Rows are points. Before rounding, the points of a table are all equally far from one centre. They may lie mostly on one side of it. Write the centre, to within rounding.

Points, 8 rows:
[[-27  26]
 [-65  21]
 [-26  25]
 [-76  13]
 [ -5  13]
 [-22  24]
 [  1   7]
 [  6  -3]]
Centre: [-41 -24]

Points:
[[-35   9 -40  13 -15  54  -7  -3  28]
 [-20  -8 -22  34 -16  45  -8 -19  16]
 [-13 -50 -32  19 -22  56  21 -10  31]
 [-38 -35 -32  33 -36  28  26  -1   9]
 [-51 -46 -40  47  17  44  22  -5   0]
 [-21 -40 -18  54   7  40  23 -19   3]
 [-24 -36 -27  40  -6  55  34  -5  41]
 [-58 -29 -70   6 -10  28  26  36   9]
 [-37 -19   6  54 -17  35  34  15   5]
 [-37 -48 -57  41   2  46  -2  14  14]
 [ -2   3 -45  44   8  63   2   8   7]
 [-33 -21 -11  44  24  72  20  -8  26]
 [-30 -24 -19  39 -28  29  10  -5  32]
 [-28 -17 -40  20   9  79  31 -19   7]]
Centre: [-19 -22 -17  -1  18  31  19  23   6]

Points (25 x 20):
[[-10 -47  21  30  26 -19 -12   6 -66  30  -1  31  29   2 -24  48  23  50
   13 -39]
 [-77 -49 -26  26  16  47  12 -44 -51   4  27  -2  21 -14   9  49   8  17
    0   2]
 [-38 -19  16  13  31   5 -20  -4 -62  32  12  22  -2 -38  14  56  15  71
   50 -40]
 [-24 -41   4  57  26 -55 -15 -26 -15  45   5  -6  18  -5  23  43   7  21
   -4  -3]
 [-30 -43 -13  23  50 -53  -3   8 -63   1   5  12  32 -27 -37  22   4  52
    9 -44]
 [-47 -44  26   4  20 -23 -26 -25 -55  12 -33  36  43 -33 -21  33   6  39
   35 -18]
 [-45 -54  10  19   4 -36   4   9 -57  -9   0  24  34 -41   5  67   6  34
   20 -30]
 [-31 -70  -2  21  27 -23  23  20 -53  -3  -7   3  22 -57  -6  38   5  48
   35 -32]
 [-19 -42  14  50  -2 -19  10  -5 -61  18 -15   0  -1 -34   7  37  74  62
   31 -42]
 [ -8 -39 -24  -8   4 -19  -9 -13  -7  61  -2  12  29 -17 -32  59   7  41
  -13 -44]
 [ -7 -43   4  37  36 -77  25  15 -39  -5 -16  22   2 -11 -10  36  -2  23
   16 -11]
 [-42 -12 -12  14  22  20 -42  -7 -51  43  -1  15  37 -75 -12  40   0  27
    6  -1]
 [-42 -62 -11  10  30  -4  32   8 -86  -1  -4 -16   2 -31  24  27   6  36
   -2  -9]
 [-13 -55  -4  15  38 -18   4  20 -62   5 -22   4  24 -28  -3  60 -24  38
    6 -18]
 [-51 -57   6  23  17 -33 -15  -9 -49 -11  14   2  10 -50  39  17  11  79
   28 -17]
 [-60 -53  -9   4  40   2   5 -46 -44   8  -7  41 -18   2 -54  35 -25  33
   16  -9]
 [-25 -71 -20   2  10 -24   1 -23 -45  32  21  16 -37   2 -27  35  10  70
   16 -26]
 [-23 -65 -22  70  23 -30  -4 -28 -48  25 -29  10  34 -45 -19  30 -12  27
   -4 -29]
 [  0 -54   9 -21  32 -12 -20 -19 -75   6   1 -13  20 -45 -43  11  18  29
   12   8]
 [-53 -10  23  20  25   8 -25   7 -82  21   3 -10  33   2   7  15  10  39
    9   0]
 [ 14 -62  16  11   9  -7   7   1 -39  -2 -36   3 -22 -36  15  31 -21  86
   14  -7]
 [-33 -33  14  31  21 -10 -36  15 -70 -21  -1  28  -9 -28  -4  75  -8  30
   21 -11]
 [-23 -36  45 -34  26  18  45 -28 -49  32 -14  25   6   2 -29  27  20  39
   -7 -17]
 [-55 -33   1   7  47 -28 -28  12 -39   5   6  26  41 -35   5  48  28  50
    5  -4]
 [-35 -74  -1  33  24 -38  -9   5 -49   4 -27   2   5   6 -17  35  10  53
   16 -37]]
Centre: [-10  -5  -6  22  11   6   6 -31 -17 -12   3  15  -5 -27  -3   9  13  25
   4 -27]
